Each wall is flat, endless, passes through zero and stands at right angles to its row. A trip goes straight from one point to another. List the walls that it crosses, first one first.
In the rows, zero is written as 128.

Walls:
(1): [ 92 116]
(2): [187 113]
(3): [133 119]
(4): [103 100]
(5): [106 137]
(6): [ 81 135]
(7): [151  98]
(8): [ 89 115]
(9): [121 116]
(10): [125 151]
(11): [129  67]
Trips:
[121 178] to [176 150] => 6, 2, 5, 7, 3
[145 146] to [144 107] => 7, 3, 10, 11, 9, 4

Walls:
(1): [112 145  83 172]
(2): [172 131 105 140]
(3): [132 127 125 111]
(4): [143  95 133 116]
(5): [127 160 125 100]
(6): [134  86 128 118]
(7): [180 140 123 103]
(8): [153 108 190 102]
(9): [152 122 135  87]
Trips:
[139 163 146 185] to [169 145 103 133] => 7, 5, 9, 3
[ 96 143 130 122] to [104 166 112 138] => none

Walls:
(1): [112  73 144 119 145  74 136  98 138]
(2): [ 74  91 147  82 135 110 191 148 116]
(3): [163 123 139 116  93 140 127 124 108]
(4): [100 142 178  73 152 109 148 156 114]
(5): [ 76 157 133 100 148 112 145  98 140]
(6): [111  97  90 125 145 113 136 119 136]
Trips:
[170 108 116 151  72 151 145 139 129] to [107 115 119 112 108 116 117  85 174] => 6, 1, 5, 3, 2
[168 146 120 131  90 132 116  94 152] to [133 131 123 141 119 101  84 144  93] => none
[120 184 129 152 113 122 168 134  85] to [160  94 116 115 120 175 148 122 175] => 4, 5, 2, 6
[108 137 158 123  96 143 124  92  99] to [166  85 138  91 108 121 124 147 146] => 1, 5, 6
[130 161 181 125  96 162 142 117 151] to [101 111 106 117 121 149 168 164 116] => 2, 6, 3
[165 122 137 101  88 117 117 110 118] to [105 129 115 116 140 162  90 147 152] => 1, 3, 6, 5
[112  67 153 134 159  70 159 130 104] to [116 170 124 105 126 112  83 144 176] => 2, 6, 1
[146 141 126 132 103 124 152  97 156] to [105 106 113 112 116  90 153 109 149] => 6, 2, 3, 4
[126 112 108 123 122 114 100 114  93] to [100 148 115 150  69 137 157 149 118] => 1, 2, 6

Walls:
(1): [136 152 125 145 135 151 187 124 101 107 121 155 146 116]
(2): [143 149 127 147 121  72  79 146 120 101 111 100  91  76]
(3): [122 174  77 118 141 127 107 136 132 132 107 112 127 146]
(4): [109 110 140  98 137 167 177 100  57 114 136  84 110 150]
(5): [166 134 205 148 142 118 135 126 113 114  79 108 125 145]
(6): [123 108 166 136 124 132 188 130 152 118 154 180 131  76]
Trips:
[ 83  95 172 108 137 158 153 176 146 131 147 153 115 130] to [167  72 167 129 119 100 120 136 120 126 122 122  83 115] => 1, 5, 2
[105 141 147 113 122 113 139 176 104 147 128 181 168 117] to [149 144  85 133 142 121 109  83 162 167 141  83 123 120] => 3, 1, 6, 2
[103 118 108 129 140 110 110  87 126 149 127 147 178 120] to [117 106 125 150 102 130 112 132  69  92 123 103 165 127] => 1, 4, 3, 2, 5
[146 115 169 114  98 137 111 113 113 139 106 125 112 130] to [144  64 145 160 126 148 153 151  91 153  90 140 155  92] => 6, 2, 1
[ 94  81 125 124 150 135 124 108 145 189 135 150 185 154] to [ 72  92 125 128  90  93 122  81 146 147  88 154 145 133] => none
[175 146  98 106 125 140  92 114 130 165 109  83 148 145] to [102 110 118 119 168 145 114 114 104 154 142 118 139 177] => 2, 4, 5
[109 131 134 116 121 170 137 160 190 145 132 136 105 149] to [139 105 105  92 170 128 153 115 158 118  91 141 123 177] => 6, 4, 5, 1
